Each row of a before or after table is a point. The points were changed in one or more steps. Then noise was added and the rows were shuffled. The steps act on how far a point lies along the listed directions, d1 being the first. Write out the steps. A step turns or swaps two directions, mirrors them in a line or flattens them onto one, adds a multiple of one to another, or multiplies one. Angles are multiples of 10 degrees, from the lower direction toward the higher: turns from -170 to 170, lines from 10 to 170 but not 90. Use the fewest steps. Two steps may share a direction if one is a turn and the other turns, adds or multiplies; they go together, in the order done. Otherwise the lowest direction goes first.

Directions:
(1): [37 23]
(2): [-23  37]
Before (11 x 2)
[[-24 -16]
 [ 29 -34]
 [  5  12]
 [ 26   1]
 [  6 -32]
 [ 11  12]
 [ -3 -60]
 [-25  -7]
 [-28 -15]
 [ 17  -5]
 [  0 -25]]
After (11 x 2)
[[-14  -9]
 [ 14   8]
 [ 12   8]
 [-13  -8]
 [-34 -21]
 [-36 -22]
 [ 17  11]
 [  8   5]
 [-31 -18]
 [-28 -17]
 [ 26  15]]
Steps: multiply d1 by 1.3; multiply d2 by 0

Directions:
(1): [ 20 -11  46 -15 -31  43]
(2): [  7  56   7  -7 -41 -28]
(3): [ 16  33 -17 -48  33  27]
Before (11 x 6)
[[  2  -6   2  -2  -8  12]
 [  7 -22  40   8   1  29]
 [ -4   7   4   5   2   7]
 [-14  46 -22  -1 -29 -45]
 [ -4  13   1 -19  -3 -11]
 [ 10  13  -1 -22  17  10]
 [-23  13 -44   8  26 -44]
 [ -1  45  -5  10 -24 -34]
 [-18   7 -38  10  20 -22]
 [ 15   9   1 -28  -7  49]
 [ 11  11 -15 -45  24  25]]
After (11 x 6)
[[  5  -5   2  -5 -15  13]
 [-29  10 -57  17  39 -52]
 [-36 -46 -27  37  17 -28]
 [-22  12 -47   9  23 -34]
 [ -5   8   4   2   3   7]
 [ 17  20  50 -12 -23  24]
 [ 19 -10   6 -24  -7  59]
 [ 10 -10 -17 -37  27  29]
 [  8  -4  -2 -17  26  18]
 [-18 -38  -8  45  16 -14]
 [-11 -17   0 -10  14  -3]]
Steps: multiply d1 by 1.3; mirror d2 and d3 in the line at 110 degrees
